Each row of a before or after table is a point. One or more steps were done to the points. Then noise was added and the rows were shuffled. The steps act on columns, c1 being the first. What was done? A step turns or swaps two columns, mirrors them in a line or flattens them onto one, adds a multiple of one to another, or multiplies or shifts one. Angles are multiples of 10 degrees, from the lower column toward the higher: turns from -170 to 170, lines from 10 to 170 but not 90. Use the fewest steps. Two steps may share a column if one is a turn and the other turns, adds or multiplies; they go together, in the order done. Otherwise the lowest column goes first.

Before:
[[-0.33  0.46 -0.02]
 [-0.65 -0.07 -0.57]
 [ 0.73 -0.16 -0.29]
 [ 0.44  0.63 -0.32]
 [ 0.95  0.41  0.12]
 [-0.07  0.13 -0.03]
 [-0.80 -0.12 -0.07]
 [ 0.02  0.14 -0.51]]
After (8 x 3):
[[ 0.07 -0.74 -0.29]
 [ 0.13  0.04 -0.52]
 [-0.30  0.59 -0.57]
 [ 0.69 -0.76  0.09]
 [ 0.33  0.47 -0.05]
 [-0.40  0.71 -0.05]
 [ 0.08  0.11 -0.03]
 [ 0.73 -0.21 -0.29]]
Steps: turn c1 and c2 by -70 degrees

Before, 12 rows:
[[ 0.55 -0.16  0.09  0.05 -0.12  0.30 -0.73  0.69]
 [-0.83 -0.45  0.15  0.16 -0.03  0.16  0.20 -0.11]
 [ 0.58 -0.08  0.55  0.01 -0.29 -0.63 -0.52  0.56]
 [ 0.19 -0.19 -0.50 -0.32  0.04 -0.36  0.22  0.05]
 [ 0.29  0.43 -0.53 -0.20  0.03 -0.16  0.40 -0.58]
 [-0.44  0.09  0.10 -0.48  0.25  0.05  0.03  0.21]
 [ 0.29 -0.01  0.18  0.47  0.16 -0.11 -0.79  0.76]
 [-0.56 -0.27  0.19 -0.29 -0.18  0.35  0.38  0.40]
 [-1.02  0.28  0.07 -0.21  0.05  0.31  0.29  0.09]
 [ 0.13 -0.18  0.19  0.07 -0.72 -0.22 -1.25  0.83]
 [-0.75 -0.43  0.46 -0.46  0.11  0.30 -0.31 -0.12]
 [-0.15  0.05 -0.85 -0.52  0.43 -0.61  0.58 -0.32]]
After:
[[ 0.57  0.63  0.09 -0.15 -0.13  0.31 -0.72 -0.34]
 [ 0.57  0.51  0.56 -0.17 -0.26 -0.64 -0.52 -0.28]
 [ 0.46  0.61  0.17  0.34  0.13 -0.09 -0.79 -0.46]
 [ 0.07  0.20 -0.48 -0.37  0.04 -0.31  0.22  0.13]
 [-0.34 -0.26 -0.84 -0.42  0.42 -0.59  0.57  0.23]
 [-0.54  0.08  0.07 -0.30  0.27  0.05  0.05 -0.22]
 [-0.73  0.22  0.14  0.42  0.00  0.17  0.22  0.39]
 [ 0.19 -0.75 -0.52 -0.27 -0.01 -0.24  0.42  0.06]
 [-0.90  0.20  0.46 -0.19  0.11  0.32 -0.26  0.40]
 [ 0.16  0.76  0.20  0.02 -0.70 -0.24 -1.23 -0.36]
 [-0.63  0.42  0.24 -0.08 -0.17  0.35  0.43 -0.04]
 [-1.02 -0.10  0.09  0.13  0.06  0.28  0.28 -0.26]]
Steps: turn c1 and c4 by -20 degrees; turn c2 and c8 by -130 degrees

Before:
[[ 0.31  0.43  0.82  0.09 -0.01 -0.56 -0.18 -0.30  0.02  0.52  0.37  0.05]
 [-0.26  0.23 -0.46 -0.11  0.49 -0.42 -0.42 -0.48 -0.31 -0.05 -0.06  0.15]
 [-0.21 -0.19 -0.08 -0.48 -0.08  0.27  0.35  0.14  0.46 -0.70 -0.74  0.34]
 [ 0.38  0.45  0.38  0.31  0.32  0.29 -0.61  0.51 -0.30 -0.51 -0.33  0.94]
 [ 1.07  0.42  0.74 -0.57 -0.17  0.27 -0.27 -0.47  0.13  0.07 -0.23 -0.17]
 [-0.05 -0.88  0.60  0.14  0.39  0.58 -0.52 -0.30  0.27 -0.28  0.28 -0.07]
 [ 0.40 -0.33  0.02 -0.20 -0.29 -0.34  0.29  0.11  0.18  0.59  0.33 -0.08]
 [ 0.34 -0.66  0.33  0.05  0.27 -0.57 -0.01 -0.43 -0.27 -0.42  0.38 -0.20]
 [ 0.69 -0.82  0.58  0.38 -0.30  0.64 -0.82  0.18  0.86 -0.46 -0.86  0.43]]
After:
[[-0.04 -0.87 -0.63 -0.03  0.33  0.59  0.36 -0.32  0.28 -0.25  0.44 -0.07]
 [ 0.39  0.45 -0.47  0.50  0.17  0.30  0.70  0.52 -0.29 -0.53 -0.10  0.94]
 [ 0.41 -0.34  0.26 -0.33  0.16 -0.32 -0.38  0.08  0.18  0.59  0.21 -0.06]
 [ 0.31  0.43 -0.39  0.11  0.69 -0.56  0.04 -0.29  0.02  0.53  0.39  0.04]
 [ 0.70 -0.82 -0.02 -0.20  0.66  0.65  1.05  0.20  0.85 -0.47 -0.53  0.43]
 [-0.25  0.20 -0.21  0.13 -0.65 -0.41  0.41 -0.47 -0.30 -0.06  0.05  0.16]
 [ 0.34 -0.68 -0.42  0.26  0.16 -0.58 -0.10 -0.42 -0.26 -0.42  0.36 -0.22]
 [-0.20 -0.18  0.10 -0.81 -0.03  0.28 -0.10  0.14  0.49 -0.72 -0.83  0.35]
 [ 1.07  0.44 -0.22 -0.65  0.73  0.27  0.36 -0.48  0.14  0.06 -0.14 -0.16]]
Steps: turn c3 and c5 by 120 degrees; add -0.7 times c9 to c4; mirror c7 and c11 in the line at 100 degrees
